Every row gives one point. The points of each table are mixes of a few directions, plus a little noise. Count the directions of each table, and those that both share. Where both have some left over, give the other angles between the two spaces (their principal angles), to ten degrees, smallest first.

First (7 x 3):
[[-39  15 -17]
 [ 64 -24  27]
 [ 66 -25  28]
 [ -7   3  -3]
 [-30  11 -13]
 [-41  15 -17]
 [-13   5  -6]]
Second (7 x 3):
[[ 10   7   5]
 [ 49  33  22]
 [-66 -43 -29]
 [-13  -9  -6]
 [ 51  33  22]
 [-29 -19 -14]
 [  0   0  -1]]
Directions: first 1, second 1, shared 0; angles 50

First:
[[ 10   8 -40   4 -10  11 -35   1]
 [ 41  39 -18  40  30  -6  22  23]
 [-42 -30  28 -17  28 -11  24 -37]
 [-33 -17  -2 -14  -5   4  -9 -25]
 [ 26 -38   7 -31 -35  -5 -34  -5]
 [ 58  12 -17  20 -24  -6 -10  11]
 [-36  40   5  38  28   2  53  -6]
 [-22 -20 -10 -30  29   8 -30   7]
 [-10  37  77  19 -18  -6  79  43]
 [  7 -31 -30 -30 -24   8 -60 -12]]
Second, 9 rows:
[[ -9  -7 -56   2   0  53 -24   9]
 [-10  51   0  19 -35  -4 -13   4]
 [ 13 -51  13 -17  37 -13  25  -6]
 [ 19 -63  36 -23  46 -33  38 -11]
 [-12   9 -18 -19 -18  54 -51   9]
 [  4  42  62  10 -24 -58  14  -7]
 [  2  -3   0   2   4  -6   7  -1]
 [  5 -17 -59  37  24 -10  47  -1]
 [-11  39  22 -11 -35  17 -43   6]]
Directions: first 5, second 3, shared 1; angles 30, 50

First (8 x 11):
[[ 13  81  23 -27  17   2  -3   0   3  -4 -51]
 [  0 -55 -25  15  -4  -4   0 -17  14   5  10]
 [  1 -46 -35  46 -14 -21 -19  18   1  -4  55]
 [  9  39   3  -8 -29 -11   1  -3  14  17  -2]
 [-16 -19  22 -30 -10  22  28 -19  -5  13  -7]
 [ 24  24 -29  31  15 -27 -34  11  16 -13  -9]
 [  7   4 -23  39 -28 -28 -22  29   1   1  53]
 [-38 -28  64 -66  53  68  49 -18 -43 -15 -48]]
Second, 9 rows:
[[  48  -23   32  -41   24   -4   -5   -6    1   34   -5]
 [ -33   14   38   10   -4   -4   -8  -17   -8   35  -16]
 [  36   19  -64   49    4   -3    2   20   27  -42   26]
 [  28  -11  -44   -3   27   16   -8  -33  -18  -14   35]
 [ -51   -5   36    6  -12  -30   10   20  -27   40  -28]
 [ -27   17   56   -1  -15   -1   -6   -5   13   27  -27]
 [  22  -14 -106   28    7   -6   17   27  -12  -63   40]
 [ -47   20   50  -11  -48   12    4   20   36  -17  -37]
 [  26  -19    2  -37   17   19   -7  -27   -9    3   13]]
Directions: first 4, second 5, shared 0; angles 30, 50, 70, 90

First, 10 rows:
[[-15 -41 -28   2  20 -39 -25  23  14  10  11   8  16  13 -19 -56 -20  23]
 [ -9 -31 -20   2  11 -25 -16  13  13  10   5   4   9   9 -13 -39 -14  16]
 [ -8  20  12  -8  10  -7  -4   8 -16 -16  12   7   5  -3   6   8   3  -5]
 [ 25 -22 -10  17 -32  36  23 -31  27  30 -32 -20 -21  -1  -3  14   5  -2]
 [ -2  88  55 -20   2  26  16  -6 -50 -46  14   8  -4 -20  33  76  27 -35]
 [  1 -19 -12   5  -2  -4  -2   0  12  11  -4  -2   0   5  -7 -16  -6   7]
 [ 26 -34 -17  21 -34  34  23 -32  35  37 -35 -22 -21   2  -7   5   2   2]
 [ 21 -30 -16  18 -28  27  17 -24  29  31 -28 -18 -17   3  -6   2   1   3]
 [-36 -44 -34  -9  46 -76 -48  50   4  -3  35  23  34  18 -24 -86 -31  34]
 [ -6 112  70 -27   7  27  17  -2 -66 -61  22  13  -1 -25  41  92  33 -43]]
Second (11 x 18):
[[ 17 -55  -7  19  -6 -22 -24  -9  26  29 -31 -26  -3 -10  11   1  -8  11]
 [-41   7 -34  27  15   4  -3  -1  -1  53 -41  25 -18  33 -10   5  -3 -11]
 [ 32 -41  19   2  -7 -24 -24  -5  16  -4  -8 -33   6 -29  22  12  -3  10]
 [ 16  13  13 -23 -10  12  18   4  -4 -38  38  -1  11  -8  -8 -16   3   5]
 [ 36 -27  29 -10 -10 -19 -17  -3   8 -24  10 -32  11 -34  22  12   0  10]
 [ 41 -19  25 -23 -17  -3   4   0  10 -43  36 -26  16 -29   5 -13   0  15]
 [ 28   3  51 -15   1 -24 -24   1 -15 -39  11 -28  12 -42  40  43   8  -4]
 [-83   2 -85  60  25  13  -1  -5   8 116 -85  51 -37  75 -34 -10 -11 -17]
 [ 33   5   8 -38 -24  26  39   5   8 -58  68  -3  18  -8 -26 -52   1  17]
 [-56  70 -37  -3  12  44  44   9 -25  10  14  60 -11  53 -43 -26   4 -17]
 [-23  41  18   2  19  -6 -12   4 -30  -1 -12  13  -5  -1  21  44   9 -21]]
Directions: first 2, second 3, shared 1; angles 80

First, 9 rows:
[[  3  19   3  11   6   3  25   7  17  -6 -10  11  -2  -8  -3 -14 -15   2
   -6   4   1  31   0  -8  -4 -15  -9   8  -9   3  -4  -4]
 [-22 -15  -4  -6  19  22  -8  29 -17  24   8  -2   9   4   0  13  10  10
   -3  -6  -9   5   1 -20  26  -8  -8   7 -14  21   1 -15]
 [ 22  55  32  -8  -5 -63  24 -44  44 -54 -30  33  -5   2 -20 -46 -25   1
  -21   9  27  22 -26  11 -36  10 -38 -15  13  -8 -44  36]
 [  1 -28   1 -23 -15 -18 -48 -27 -25   0  11 -16   2  15   5  18  29  -7
   12  -6   4 -61  -7  24  -1  34  17 -20  23 -13   2  18]
 [ 43  12  -9  52   1  32  63  14  38 -16 -18 -15 -24 -30  20   2 -27 -21
   11   4 -25  55  47   7 -41 -31  35  24 -16 -41  42 -18]
 [ -8 -70   7 -34  24  13 -62   7 -54  20  11 -42   6  25  18  65  68  -9
   15 -27 -35 -71  24   9   4  37  29 -11   4 -21  20   4]
 [-19 -38  44 -73  31 -52 -78 -29 -42 -14  -5  -9  17  47  -8  35  71   5
  -10 -26  -5 -82 -19   8  -2  62 -25 -35  17  -6 -40  42]
 [ 15  27 -51  64 -46  45  55  16  29  19  16   3 -15 -41   9 -30 -63  -5
   17  27  13  51  11   3   8 -48  35  26  -4   6  41 -38]
 [-33  39 -21  17 -13  17  28  27  11  26  15  36  11 -15 -20 -44 -47  25
  -14  21  30  50 -34 -33  46 -41 -34  16 -13  59 -18 -24]]
Second, 11 rows:
[[  -8    9  -20  -16  -78  -23  -24  -29   -4  -26    6   35  -28   12
     0  -41  -45   11    8    4   23  -15  -60   41   11    3   14  -21
    43   -8    0   36]
 [ -10    2   13   -1   17   -1   31   21   23  -17  -22   45  -29    9
     0  -12  -21   12   -2   -8  -31   25  -61  -27  -12  -54  -18    3
    -7  -11   12    5]
 [ -17   10   22  -27  -14   22  -11   27   -5  -18  -13   24  -21   25
   -14  -10  -32   30  -19   -7  -17   40   -8   23   13    0   -1   -4
    11    4  -43   19]
 [  -5  -42  -57   -8  -37   12  -37    5  -63    5   13  -57   12  -12
    40   23   28  -24   13  -29   12   -2   76   24   30   46   32    9
   -12  -17   68   17]
 [  29   28   58   22   58  -33   19  -45   63   21    9   18   20    0
   -39    4   22   -2    4   44    8  -73  -56  -27  -48  -17  -21  -17
    18   19  -64  -39]
 [   2   -3   -9   17   39   24   21   29  -10   18   -2  -35   24  -20
    10   21   24  -11   -8   -9   -6   38   72  -25    7    5   -7   24
   -41    8   18  -22]
 [   9  -13   38   11   80   -1   27   11   27   14  -13    5    5    3
    -5   33   37   -6    2    0  -38  -22  -21  -48  -33  -34  -19    5
   -22   -7    0  -29]
 [   1  -55   18  -17   42   -7  -20    0  -14    2   -7   -6  -11   20
    18   47   52  -12   19  -22  -47  -62  -28  -17  -25   -9    9  -10
    -1  -35   35    2]
 [  -4   -6  -42   -7  -55    6  -31   -7  -39   -1   15  -32    9   -9
    16   -7   -5   -7    3   -9   30    9   52   37   31   44   23    2
     7    1   20   18]
 [  13   23    8   40   59    4   53   10   34   22   -3   -8   27  -29
    -7    4   13  -11   -6   15    3   24   24  -50  -15  -27  -27   22
   -37   19    0  -41]
 [ -10   48  -30  -13 -110   -1  -29  -22  -12  -20   16   13   -6    1
   -19  -63  -73   22  -13   19   63   38   10   71   41   43   16  -12
    42   27  -47   33]]
Directions: first 4, second 5, shared 2; angles 50, 80

First:
[[ -49  -30    4   11   40  -23   30   21   40   38  -32   18    7  -36
   -20   -8   27   45   47    3  -41  -11    3  -12   20   45   31    3
    27   36  -15   -1]
 [  -7   12  -14   19   35    6  -30   10  -16 -100   58   17  -25  -18
    -1   46  -24  -66  -43  -69   43  -20  -11    2   86  -91  -55   -8
   -23  -36   71    0]
 [ -19   -6   24    5    3   -3  -14   17   -4   -8   32   19   -7  -25
    -5   15    3    7   18  -20   20  -10    6   -7   19  -17    6   -2
   -19    5   16   28]
 [  18   17  -13  -15  -23   10    6  -12  -13   20  -25  -18   13   26
     9  -12   -3    1   -2   27   -2   11   -5    9  -41   11    2    1
     8   -4  -28   -9]
 [  28   20   55  -22  -74   18  -39    2  -48   22   52    0    2    9
    16    4   -7   15   18   15   60    9   16    1  -64  -16   19    0
   -54   -4  -11   62]
 [  21  -60   48   20  -12  -21    0  -14   40   34   26    8  -25   -9
    -4  -31   13   32   -9   11  -39   16   36  -20    4   61   35    5
   -17   20   18    7]
 [ -12   13  -79    0   50   -4   47  -12   25   -3  -88  -24   19   22
    -5  -12    2  -19  -17   15  -56   -1  -30   14   13   19  -23    1
    67   -3  -28  -74]
 [  20   33  -25  -19  -21   15    2  -11  -25    1  -23  -21   15   30
    12   -2  -10  -16  -10   19   12    6  -14   14  -38  -11  -14    0
     8  -15  -25  -12]]
Second (9 x 32):
[[ 40  22  14 -32 -40  -7  19 -12 -44 -14  10 -24   5  25  13 -29   3 -24
  -53 -10  21 -13 -44  -4 -13  -1  -3  17  29  -8  -3  -9]
 [-11 -43   7 -27  19 -37 -10  -1   4  14 -18   5  -9 -20 -11 -15   1 -11
   25  -6 -14  -3 -20  -6  18  22  30   1  14   8 -10   3]
 [-30 -39 -18  13  54 -16 -34   6   1  -7 -42  23  12  -7   3 -42  -7  34
    0  29 -18 -26  22 -20 -37   3  -7  13 -18  28  38   8]
 [-38  -4   5  48  26  12 -22 -21  44  52  46  -9 -36   0  23  90  31 -28
   59  26   0  58  16  11  15 -59 -14 -89 -73 -47 -20  -3]
 [-11   8 -11 -26  16 -15   4  10 -18 -12 -32   6  14  -6  -3 -26   4  -6
   -3 -10  -8 -26 -28   0 -11   1   6  19  36  16  -7 -13]
 [ 10 -28   1 -29  16 -16 -56 -12  16  -7 -24  21 -12 -11 -13 -20 -12 -22
   24  -4 -33  10  19  16 -19  12  28  14   0  11  -9 -12]
 [-27  82  -5  59 -36  57  90  21  26  25  62 -29   0  -3   2 115  26  12
   30 -18  40  32  -8  17  71 -33 -33 -50  -6 -39 -33   6]
 [ 29 -25  24 -22 -43 -23  38   0 -20   4  18 -20  -4  -2  -8 -22  -9   1
  -28 -12  19 -10 -32 -18  36  44  21  17  27   1   4  18]
 [ 36  27 -19  18 -15  43 -31   8  -9 -57 -20  26  25  22  -5 -50 -40  47
  -53   7  -7 -21  69   6 -62  11 -27  62  -7  33  41   4]]
Directions: first 4, second 6, shared 1; angles 30, 70, 90

First:
[[  -3   14  -14    0   -8   -4  -21   -2  -22    8    8   -1    9    2
    -3   13   14   13  -10    4  -16  -19    4   -1    1    4    3  -10
    13  -15  -11   -5]
 [  -5  -10   46  -10   36    8   37  -51   74   -6  -12   28  -12    4
   -34   -6  -54  -51  -35   45   25   66   14   14   29  -21  -31   62
   -24   20   36    3]
 [   4  -35   14    6   13    7   36   15   29  -17  -22  -11  -22  -12
    14  -24  -16  -18   32  -16   25   26    0   -4  -18   -4   -4    5
   -16   27    8    8]
 [  -9  -16  -15    5    6   -3    5    9   -3    3  -14  -18   -8  -15
     3    1    2   -6   14   -1   -8    3   14  -10  -26   -2   -3  -11
    14    3  -14    1]
 [ -26   -8  -27    5   15    3    0  -21   17   16  -13  -29  -19  -25
   -28   15    1  -31   -4   34  -23   23   46  -11  -45  -13  -32  -10
    62  -11  -19   -6]
 [   4   18  -17    0  -21    1  -23   12  -29    5   18   -3    9    8
     7    5   25   23    4  -13  -10  -29  -10    1    0   10    9  -22
    15  -15   -9   -5]
 [   1   14   -7   -5  -14   33    8  -14   31   -1   23  -12  -21    2
   -14  -12   14  -20   13    4   13   22    1   12  -19   -1  -35  -12
    56   -8   15   -4]
 [  32   21   21   -1  -28  -46  -43   51  -97  -12   13   47   62   37
    55    6   12   91  -16  -58   -5  -92  -66   -2   81   27   91    1
  -121    4   -7    2]]
Second, 9 rows:
[[-37  19 -24  -3  31 -54 -59 -41 -54  40 -15  16  42  -9 -44  72 -14  11
  -88  73 -74 -33  52 -19  24 -12  18  27  -4 -37 -44 -13]
 [  7  -2  19  -3   4   3  12  -3  15  -8  -1  11  -1   5   2  -9 -13  -6
   -2  -2  15  11  -9   6  15  -2   1  16 -21  11  15   3]
 [  5  -1 -25   6 -22  18   0  24  -7  -1   8 -31 -16  -8  16 -14  30   6
   41 -28   3  -9  -4  -3 -40   8  -8 -40  44  -4  -8  -1]
 [ 24 -12  31  -1 -10  28  41  15  41 -27   6   5 -20  11  22 -44  -6 -11
   39 -36  51  29 -34  14   4   3  -9   5 -21  28  36  10]
 [-38  18 -15  -4  35 -57 -57 -46 -50  38 -17  24  45  -7 -47  73 -22   9
  -95  76 -73 -29  51 -17  35 -15  21  36 -16 -34 -40 -12]
 [  1  -1  -8   2  -7   6   0   8  -2  -1   3 -11  -7  -3   6  -5  10   2
   14  -9   2  -2  -2  -1 -13   3  -3 -14  15   0  -3   0]
 [ -4   3  12  -3  13 -13  -4 -16  -1   4  -5  17  12   4 -11  12 -17  -3
  -28  19  -7   3   6  -1  21  -5   6  23 -22   0   2  -1]
 [ 19  -9  13  -1 -13  25  29  18  26 -19   7  -5 -19   5  20 -33   5  -6
   37 -32  36  17 -25  10  -9   6  -8  -8  -2  17  21   6]
 [ 26 -13  -1   5 -32  45  37  41  28 -25  15 -28 -37   1  36 -53  28  -2
   79 -61  48  15 -34  10 -40  13 -16 -41  29  19  22   8]]
Directions: first 4, second 2, shared 2

First, 10 rows:
[[ 16  15  83   9  19   4  -3 -22  35  19 -35 -34 -21  -9 -41 -26  -9  40
   35  11  -7 -15 -17  -7 -10  -6   6  -8 -23  35  34 -37]
 [ -5  21  39 -11 -66 -25 -31  23 -18  70  -7 -15  -9   5 -14 -14 -67  14
   63  -7  47  -7  67  -9  44 -25   0  55  11  -6  24   5]
 [-17 -33 -52 -16   6  18   2 -19 -36 -25  31  14  42  -2  42  63  23 -18
  -55  16 -15   2   4  11  11  19 -28 -44  23 -31 -22  15]
 [ -5  19  20 -41 -39   4  37  12 -12  31 -10 -11   5 -16 -24  12 -50   8
   52  28  36  -3  49   0  25  -9   6  -8   4  -2  -9  -7]
 [ 11   4 -37  47  14 -25 -19  36  24 -24   5  32 -35  34  -7 -68  19 -20
  -19 -44 -14  11 -39  -6 -19   9  31  42 -13   2  -2  12]
 [ -4 -36 -19  22   7  -4 -13  11 -14 -12  23  29   7  59 -32 -15 -21  18
  -51  16 -33 -15 -18   1  49  69   3 -72   4 -27   8 -24]
 [ 17  20 -24  40  35 -14  -3  18  43 -36 -12  13 -40  -4  11 -59  52 -27
   -5 -49 -12  19 -54  -5 -63 -25  29  65 -22  27  -8  19]
 [-12 -12 -30 -35  14  28  35 -27 -19 -26  11  -4  36 -34  36  66  29 -17
  -23  24  -3   6   5  11 -15  -5 -23 -36  13  -8 -30  11]
 [-12  17 -29 -49 -15  18  39 -12 -18  -5   1 -13  25 -61  53  62  22 -36
   23   5  34  19  35   8 -33 -52 -17  32  14   1 -37  36]
 [  9 -17  50  36  26  -4 -45 -22  16   8  -7 -12  -9  27 -24 -22   3  37
  -20  -1 -33 -18 -31  -6  12  24  -6 -25 -10  10  41 -31]]
Second, 9 rows:
[[  0  21  -2  50 -27 -40 -25  43   9  19  -6   8 -51  46 -23 -69 -15  18
   13 -44  10  -6   0 -10  25   8  27  52 -15  -7  10   8]
 [ 14 -17  17 -55  41  51  21 -55   8 -18  -4  -8  59 -73  39  69  24 -35
    2  41 -14  19  -6  11 -63 -27 -28 -22  18  24   0  -3]
 [ 31 -21  18 -13  37  59  13 -44  22 -11 -12  31  60 -48  55  40   5 -32
    1  31 -51  36  -4  21 -67  24 -12   8  34   8  23   8]
 [  4  17   2  54 -18 -30 -25  32  13  16  -9  11 -42  39  -9 -60  -8  18
    9 -41  -4  -1  -3  -5  14  15  23  54  -9  -7  16  11]
 [ -1  19 -10  32 -34 -41 -16  53   4  19   0  14 -46  48 -38 -70 -32  10
   19 -33  20  -6   7 -11  34   8  32  38 -13  -8   3   3]
 [ 23 -12  -1 -72   9  34  29  -5   9  -3   4  24  50 -50  -7  18 -36 -59
   34  45  12  27  13   5 -42 -20   5 -12  21  20  -4  -9]
 [-13  -1 -20  25 -26 -23  -1  30 -17   7  11  12 -21  50 -25 -24 -22  24
  -15  -8   1 -14   9  -2  53  38  12 -19  -4 -27  -6  -2]
 [-30 -14 -16 -40   3   4  22 -21 -36 -16  20 -33  16  -7 -11  61  18  15
  -32  30  18 -26   3  -2  35 -10 -28 -85  -7  -9 -32 -16]
 [-28   8  12  18  15 -15 -17 -32 -12 -11  -3 -59 -25  -5  17  35  66  40
  -31 -22   7 -30 -20  -7  10 -35 -30 -14 -24   6 -11   1]]
Directions: first 5, second 4, shared 2; angles 40, 80

First, 10 rows:
[[-38   0  37  40 -16   5 -37 -12 -40 -20  65  -7  12   5 -20  -3  35   4
   24  -3  -6  -6   7  11 -13  19 -15   6  21 -28  -8  -3]
 [ 26 -15 -18 -39  -4  13 -29   4  23  -9 -49 -10  -7 -32  44   7 -16  23
  -35  43  11  27  17 -10  16   8  25  -9 -13  62  25  28]
 [  9  21  -5  11  16 -17  58  17  25 -11 -36   7 -12 -11   9  23 -13  -6
   -5 -15  -9  -9 -16  -8  13   0 -16 -15   9 -14 -11   4]
 [  6   3   3   6 -23  12 -38 -32 -12   6  23 -10 -14  10  32  -4  15 -24
   -7   5 -27  15   6 -19  19  30  37 -24 -21  10  20  24]
 [-21  -7  -1   0  -8  -7  14 -22  -6   4  31   7  -8  38 -24 -13  30 -36
   18 -18   0  10 -19   5  12  10  27  14 -20 -34 -18  13]
 [ 31   3   4 -11  -1   3 -27  34 -15  32 -25   8  33 -52  -3  11 -31  53
   -7  15   9 -26  23  14 -38 -46 -46   0  38  35  10 -38]
 [ -9 -20  -3 -23   6  -3  -1  18  -3   7  -2   9  20  -4 -37  -9   0  23
   10   8  33  -4   1  26 -22 -30 -15  35  11   0 -14 -18]
 [ 19 -11 -29 -38  12  -7  27   8  16  38 -26  16   6  16 -24 -15 -22  -7
    0 -11  18  -5 -10   8  -9 -38   6  21 -16   2  -7 -21]
 [-28  -7   2  20  15  18 -23 -23  -4 -17  46 -21  -7  54  -5 -40  -6 -20
    9 -12  -1   0   8 -12  -4  20   7   8 -26 -16  15 -20]
 [  3  34  11  34   2 -17  54   7  18 -29 -27   2 -22 -24  29  43   8 -12
   -7 -12 -28  -1 -17 -16  29  28 -10 -36  17 -20 -11  32]]
Second:
[[ -6 -13  -3  -8  -4  17 -19 -11 -16   6  21  12  -5  -6  -4  -6   9  -7
    6   3  -3  -1  -6  18   0  -3   1  13  -4   6   3 -15]
 [ 23  -8  -4 -22 -37  10 -50 -36  -2  27  18 -24  -7   6  31 -19  14   2
  -11  11   1  25  28 -30   1  14  51 -14 -29  23  15  34]
 [-20  41  19  54  43 -42 121  49  44 -58 -42  -7  -5 -11 -17  38 -16  21
   11 -36   9 -28 -17 -13  -1   3 -66 -11  44 -61 -41   0]
 [  1 -14  -5 -14  -9  15 -31 -13 -15  13  17   7  -1   0   1 -10   6  -7
    1   8  -3   5   0  11   1  -2  12   8 -10  14   9  -7]
 [  9  -2  -7 -11   2  -5 -21  11  -5  14 -19   4  19  15  -3  -5 -13  -5
  -11  14  -3   3   3   0   0  -9  10  -4  -5  19  15   0]
 [ 16  -4  -6 -17 -13   0 -35  -7  -4  22  -7  -8  11  14  11 -11  -5  -3
  -13  15  -2  13  14 -13   0   0  28  -9 -15  23  17  14]
 [ 13  -6  -8 -17  -8   1 -36  -1  -8  22 -10  -1  15  15   4 -10  -8  -6
  -12  16  -3   9   8  -4   0  -5  22  -5 -13  25  18   6]
 [-36   7  14  35  26   4  71  10   6 -46  22  17 -27 -32 -22  22  13   5
   29 -32   3 -27 -30  30   0   2 -59  22  32 -50 -37 -32]]
Directions: first 6, second 3, shared 1; angles 50, 50

First, 8 rows:
[[ 11  -3   5 -59   4  -7   0  10  35 -55 -29  17  29 -23  -2   7  15  18
   -2 -30 -16 -15   4 -30  20  13  11  15  34 -29 -19  27]
 [ -4   2  -2  24  -2   2   0  -4 -17  25  12  -7 -13   9   1  -2  -7  -8
    1  12   7   7  -1  13  -9  -6  -5  -6 -16  12   6 -12]
 [ 10  -4   4 -55   1  -7  -2  10  33 -50 -29  15  28 -20  -2   8  15  17
    0 -28 -15 -13   2 -28  18  12   9  12  30 -25 -16  24]
 [ -6   2  -4  30  -3   3   0  -5 -18  30  16  -9 -17  11   1  -4  -8 -10
    1  17   7   8  -2  16 -11  -7  -4  -8 -17  15   9 -14]
 [ 19  -7   7 -90   5 -12  -1  17  56 -85 -46  26  46 -34  -3  12  25  27
   -3 -46 -25 -23   7 -47  31  21  16  22  54 -44 -28  44]
 [ 11  -3   6 -55   4  -7   0   9  34 -52 -28  16  29 -21  -1   7  14  16
   -2 -28 -15 -14   4 -28  18  13  11  13  32 -27 -18  26]
 [-17   6  -8  86  -4  10   3 -16 -54  80  45 -24 -44  31   3 -12 -23 -28
    2  44  25  23  -6  44 -29 -21 -16 -20 -49  41  27 -41]
 [-21   9 -10 117  -7  14   2 -20 -71 110  61 -34 -61  43   4 -15 -32 -37
    3  59  32  31  -9  62 -41 -27 -20 -26 -68  57  36 -54]]
Second, 11 rows:
[[ 29  34  12 -47   9 -35   2  20  28 -41 -24  31   8 -16   5   0  -2  -7
   -8 -27  -6  -7  37 -46   0  15  14 -23  14   4 -23  29]
 [ -5 -56 -27  -7  17 -29  19  12  63 -46  11  35  11 -10  25 -25 -24  48
  -29  -2 -26  -5 -58 -35  16  76  27  -1  42 -29  -3   2]
 [-18 -27 -14 -11  11 -13  15   1  21 -41   6  20   9  -2  -3  -5 -20  32
  -23 -12 -19   1 -49 -23   7  42   9   3  30 -25  14   3]
 [ 39   8  -4 -62  37 -61  49  45  38 -41 -33   6 -41 -20  19 -47 -78  20
  -29  -9   9   7   4 -85 -15 -15  56  -6   7  22 -32  22]
 [ -5  29  20  40 -30  47 -43 -28 -39  50   8 -21  12  13 -14  37  63 -44
   37  12  10  -2  49  67   5 -35 -40   0 -29  10   6 -13]
 [-31 -65 -31  53  -6  31  17 -11 -20  57  43 -19   7  12   7 -17 -17  29
   -4  21   4   0 -76  36  -9  19 -14  21  -3 -11  27 -31]
 [ 14   0   6  33 -10  16 -28 -10   4  37   0 -24 -17   3  16   2  31 -21
   25  32   9   1  40  36  12 -25  -4   4 -25  19 -18 -15]
 [ 39  55  10 -53  -4 -24  35  37 -32  30 -13  17  19 -17  -6  -7 -31 -22
   -6 -47  25 -12  36 -46 -52 -22  -3 -28 -14  29 -11  32]
 [-28 -15  -1  47 -27  44 -36 -34 -18  25  31   8  43  13 -11  35  63  -9
   20   2 -12 -10 -10  64  11  33 -43  -1   2 -23  26 -15]
 [-31 -19   7  13  24   0 -19 -26  23 -67 -26 -38 -62  17  -9   0  -8  15
   -2  44 -16  30 -12  10  50 -34  30  38   5 -13   2 -20]
 [ -1  51  21  -3 -20  24  -9  -8 -64  38  -5 -15  10   7 -29  29  19 -40
   20 -17  20  -1  40  24 -22 -50 -31  -5 -27  16  13   6]]
Directions: first 1, second 5, shared 0; angles 30

First:
[[  22   12   -4    8   28   20  -43    8  -61   50  -38  -10   -3   -2
    32  -16   -8   14   -8   -5   -7   14   -6   41  -12  -20  -10  -24
     9    6  -49   56]
 [  13   11  -10   10   25   16  -38   -3  -55   36  -23   -4   -7    0
    35   -9   -7    7   -6   -5   -5   17    1   28  -17  -16   -7  -20
     4    4  -35   41]
 [  25    2   18   -5    2    7   -4   33   -8   31  -42  -20   17  -12
   -13  -20   -7   23   -3    1   -3  -16  -25   33   12  -11  -11   -5
    20    4  -30   35]
 [ -30    6  -38   16   12    1  -22  -53  -34  -24   51   30  -34   22
    50   25   10  -33    0   -6    2   42   39  -32  -35    6   14  -12
   -30   -6   19  -24]
 [ -43  -21   -2   -9  -41  -32   63  -27   97  -91   80   26   -5   11
   -44   33   16  -32   13   10   11  -14   22  -79   16   35   21   37
   -22  -11   85 -102]
 [ -22   -1  -18    3   -3   -5    2  -30    5  -31   41   21  -18   13
    14   19    8  -21    2   -2    4   18   23  -32  -15   11   10    1
   -20   -4   26  -32]
 [ -25  -15    4   -6  -29  -23   45  -12   68  -58   45   14    1    4
   -35   21   10  -18    9    4    7  -14    9  -50   15   22   12   25
   -11   -8   56  -64]
 [  23    8    7    2   17   14  -25   18  -35   41  -39  -15    6   -8
    12  -17   -8   19   -6   -2   -4   -2  -14   36   -1  -16  -10  -13
    16    4  -39   45]
 [  42   -3   43  -18   -8    5   18   69   21   42  -70  -39   38  -27
   -51  -31  -15   42   -1    5   -4  -46  -50   49   37  -12  -19    9
    38    7  -38   46]]
Second:
[[ -2 -13  11 -11  -1  11  -4   2 -14  -9   3  -2   2   8  -5  -4  -3  -7
    3  29  12  -3  -1  -8  -1  17  -8  -5  -1   2  11  15]
 [ -6 -36  29 -37  -2  36 -20  10 -37 -24  12  -6   8  16  -9 -13 -12 -19
   19  80  33 -13   1 -11  -6  43 -18  -6 -10  12  26  39]
 [ -3  24 -18 -22  -9  13 -25  27  21  17   8  -6   6 -45  43 -20 -22  16
   44 -44 -12 -19  40  74 -19 -38  25  47 -39  27 -19 -32]
 [ -9 -17  15 -59 -11  50 -43  34 -22 -11  21 -12  14 -22  29 -31 -32  -5
   58  46  25 -30  36  54 -24  13   4  35 -44  36  12  13]
 [  5  44 -35  31  -1 -32  12  -1  45  31  -9   3  -6 -32  23   7   4  25
   -3 -97 -38   5  11  35   0 -57  27  22  -4  -3 -33 -50]
 [ -2 -30  24 -12   2  15   0  -5 -30 -21   4  -1   1  28 -24   1   3 -18
   -9  65  24   2 -16 -38   5  41 -21 -24  11  -5  23  36]
 [  9  34 -27  57   8 -51  37 -25  36  23 -20  10 -13   1 -10  26  25  15
  -44 -78 -35  25 -21 -23  17 -35   9 -15  30 -28 -24 -33]
 [  1 -40  32  10  10  -1  22 -27 -38 -28  -5   5  -4  57 -52  18  22 -26
  -44  81  27  18 -45 -88  20  60 -36 -56  41 -27  32  51]
 [  7  37 -29  43   4 -40  23 -12  39  24 -14   7  -9 -13   5  16  15  18
  -24 -83 -35  15  -4   3   8 -43  17   2  14 -15 -27 -39]]
Directions: first 2, second 2, shared 0; angles 80, 90
